Each row of a before or after table is a point. The points were changed in one or more steps. Then noise was added and the rows were shuffled. The steps act on columns, c1 being the first. Write out the steps. A step turns or swaps two columns, mirrors them in a line or flattens them onto one, adds a multiple of one to another, or multiplies or shifts one. Angles are multiples of 10 degrees, from the lower column toward the higher: turns from -170 to 170, lines from 10 to 170 but not 90. Use the fewest steps. Two steps may share a column if one is a turn and the other turns, adds or multiplies; they go together, in the order done. Otherwise the lowest column goes first.

Before (9 x 3):
[-17 27 4]
[85 43 57]
[-31 18 -66]
[24 4 18]
[29 72 43]
[30 -59 37]
[20 33 12]
[-17 -53 28]
[20 42 11]
After (9 x 3):
[-4 6 -25]
[0 -60 -44]
[-4 40 -13]
[-5 34 -15]
[-16 19 65]
[1 70 -50]
[12 25 5]
[28 -52 -19]
[-22 47 -78]
Steps: multiply c1 by 0.7; turn c1 and c3 by -150 degrees

Before (10 x 9):
[8 -37 41 54 -1 -27 -23 20 14]
[-30 -12 -69 -28 41 24 -51 -57 20]
[37 30 10 -20 -30 47 17 -9 66]
[-56 41 -13 36 14 -57 -52 -21 45]
[23 -14 -2 -22 -47 -4 23 -70 -47]
[-13 14 25 56 0 -13 -24 -5 -51]
[22 42 -17 -45 52 -49 -22 -10 1]
[46 -8 -8 -24 -57 55 -39 34 -15]
[-37 32 31 -57 -36 17 -7 -84 -15]
[17 70 8 -48 -5 -8 -74 -90 -39]
After (10 x 9):
[45 -19 -7 -25 46 55 49 33 -16]
[39 20 11 -22 -11 48 32 -8 67]
[21 -26 -3 -22 -15 -2 49 -67 -48]
[-29 -21 -70 -28 44 23 -49 -58 19]
[-10 4 25 56 22 -13 -4 -5 -53]
[23 31 -18 -45 13 -50 -53 -11 3]
[-38 21 32 -55 15 19 34 -85 -17]
[9 -48 40 56 23 -25 -3 20 12]
[-55 31 -13 38 47 -57 -24 -23 46]
[18 61 8 -48 72 -9 -6 -88 -39]
Steps: shift c2 by -10; mirror c5 and c7 in the line at 130 degrees

Before (14 x 18):
[6 -13 47 29 -22 39 30 49 -55 21 -16 4 -26 -4 59 -27 39 9]
[-57 40 92 7 45 -45 25 -54 59 57 -16 66 34 -7 -16 -4 61 -4]
[-29 78 35 30 -28 22 -48 57 27 28 8 -3 27 -3 -40 40 29 80]
[38 41 27 -21 18 28 -30 33 -42 30 60 52 -38 -43 13 -24 -24 24]
[23 56 25 14 -33 -7 -14 -30 -4 -55 5 -13 9 -20 -44 -33 -36 1]
[-65 0 32 -52 32 -25 30 -23 29 -1 39 -8 38 18 14 -37 23 39]
[0 -29 34 0 -21 -8 18 -7 -78 -13 71 74 -14 -10 -57 -22 -26 -40]
[66 64 41 45 13 31 27 15 -1 41 101 32 -48 36 50 -3 21 -12]
[-18 24 51 5 49 4 -17 -12 11 -2 -85 32 27 30 -68 -4 20 86]
[43 29 77 -7 91 -80 -52 -12 -40 -2 -11 -1 16 7 -37 9 -10 2]
[-32 -32 66 -18 -43 -52 56 66 9 -14 25 37 -4 13 -9 6 -68 -19]
[-10 37 58 -6 -52 72 3 -31 53 57 -16 9 37 34 -37 65 41 32]
[27 -21 -11 67 -13 17 11 -83 27 -20 -7 9 10 -48 -63 4 -16 30]
[9 34 13 1 30 -51 12 49 24 -30 5 30 -53 -54 -62 13 18 -27]
After (14 x 18):
[-57 28 94 7 -14 -45 26 -54 58 58 -18 -82 33 -7 -15 -4 -35 2]
[-32 -24 67 -18 -103 -53 55 65 9 -14 25 -12 -6 11 -10 5 75 -32]
[26 -15 -12 66 -74 17 11 -84 28 -19 -7 -5 9 -47 -65 3 17 76]
[23 39 26 13 -92 -6 -14 -30 -3 -55 4 25 9 -20 -43 -33 28 11]
[8 24 13 1 -31 -52 12 47 25 -30 5 -35 -54 -54 -62 12 -7 -27]
[-66 0 32 -53 -28 -24 30 -23 31 -1 39 0 38 17 13 -39 -24 2]
[45 21 77 -6 32 -78 -53 -11 -42 -4 -10 3 17 5 -37 8 10 -4]
[-9 26 57 -6 -113 71 3 -30 52 56 -16 -24 37 33 -39 65 -35 28]
[-1 -20 34 0 -81 -8 17 -8 -79 -14 71 -59 -12 -10 -56 -23 50 -39]
[-29 53 34 31 -88 23 -49 56 27 28 7 -6 27 -1 -40 40 -28 102]
[-19 18 52 6 -11 4 -17 -13 12 -2 -86 -37 27 30 -66 -6 -8 89]
[39 27 28 -21 -43 28 -29 32 -43 30 60 -40 -40 -42 13 -23 38 8]
[5 -10 46 30 -82 39 30 47 -57 21 -15 -17 -26 -3 59 -27 -35 30]
[67 45 42 45 -46 31 26 16 -2 41 101 -38 -47 36 50 -2 -10 20]
Steps: multiply c2 by 0.7; add 0.7 times c4 to c18; shift c5 by -60; turn c12 and c17 by 160 degrees

Before (8 x 32):
[-8 5 -10 -3 -39 43 6 15 -14 -18 8 5 12 35 1 -4 13 13 6 3 -5 14 2 -44 3 20 10 -19 17 18 18 12]
[23 -1 -4 -14 -29 17 20 -3 -10 -15 11 12 -8 6 27 -13 2 -8 -11 1 -17 3 -11 -21 -12 3 22 0 5 4 28 -11]
[-3 3 -5 26 -34 3 9 17 -18 -27 14 -1 -19 25 3 -3 -2 4 1 -6 6 11 -31 -22 23 10 11 -25 10 8 42 -14]
[33 -30 -5 -49 -25 -42 -22 -35 37 4 35 -37 22 -7 -20 5 -24 -21 4 -20 66 -24 29 15 9 12 -34 10 -20 -13 21 -10]
[49 -26 -19 -20 25 -28 -45 -3 10 17 2 -46 32 -18 -5 9 21 -31 21 -4 -13 -18 -48 -17 14 12 -34 20 -16 -45 10 44]
[25 -10 35 26 1 -5 7 28 -10 0 -4 22 -18 7 18 -27 21 7 -23 1 2 22 25 -53 -3 -9 -2 -13 -12 19 5 -1]
[-1 -4 6 -4 -1 17 -14 9 -21 -13 -6 23 3 7 15 -31 -13 22 8 -4 1 18 26 -20 3 -8 15 9 -35 19 13 26]
[20 -24 -5 -54 -18 -25 -4 -8 27 1 43 -8 -16 -5 -19 5 -20 -19 -15 -14 16 -30 19 32 2 -12 -38 15 -20 -7 -17 9]
After (8 x 32):
[3 43 4 -8 1 17 -15 10 -21 -13 -6 27 3 8 17 -32 -12 21 12 -8 0 18 65 20 1 -9 16 9 -36 18 -11 24]
[29 39 36 23 4 -6 7 27 -9 0 -5 53 -19 6 19 -25 24 11 -23 -3 4 20 64 12 -6 -6 -2 -11 -12 17 -1 0]
[17 29 -5 -51 -17 -24 -2 -8 27 1 45 -31 -14 -6 -19 5 -20 -19 -14 22 14 -28 48 1 -1 -12 -36 14 -18 -10 -6 7]
[33 20 -9 -47 -24 -38 -24 -34 37 2 36 -19 24 -8 -20 6 -23 -25 3 -10 65 -27 73 -34 10 11 -38 10 -21 -14 -23 -9]
[-6 55 -8 29 -35 15 10 21 -16 -29 14 24 -17 26 4 -4 2 5 5 -40 4 9 -80 -6 24 9 11 -24 11 10 -19 -14]
[22 51 -8 -8 -30 10 16 -4 -7 -16 11 20 -9 7 27 -12 -1 -9 -11 -28 -17 0 -28 6 -13 3 24 2 8 7 -8 -12]
[-9 52 -6 -6 -38 42 9 13 -12 -14 6 45 13 32 -1 -5 10 15 7 -18 -5 14 2 -2 2 22 11 -20 17 18 -2 9]
[48 24 -17 -19 26 -21 -41 -3 10 13 5 9 33 -21 -3 5 21 -33 20 -9 -14 -19 -121 -48 14 10 -38 22 -16 -43 -7 42]
Steps: shift c2 by 50; add 0.5 times c25 to c6; turn c12 and c24 by 80 degrees; turn c20 and c31 by 110 degrees; multiply c23 by 2.5
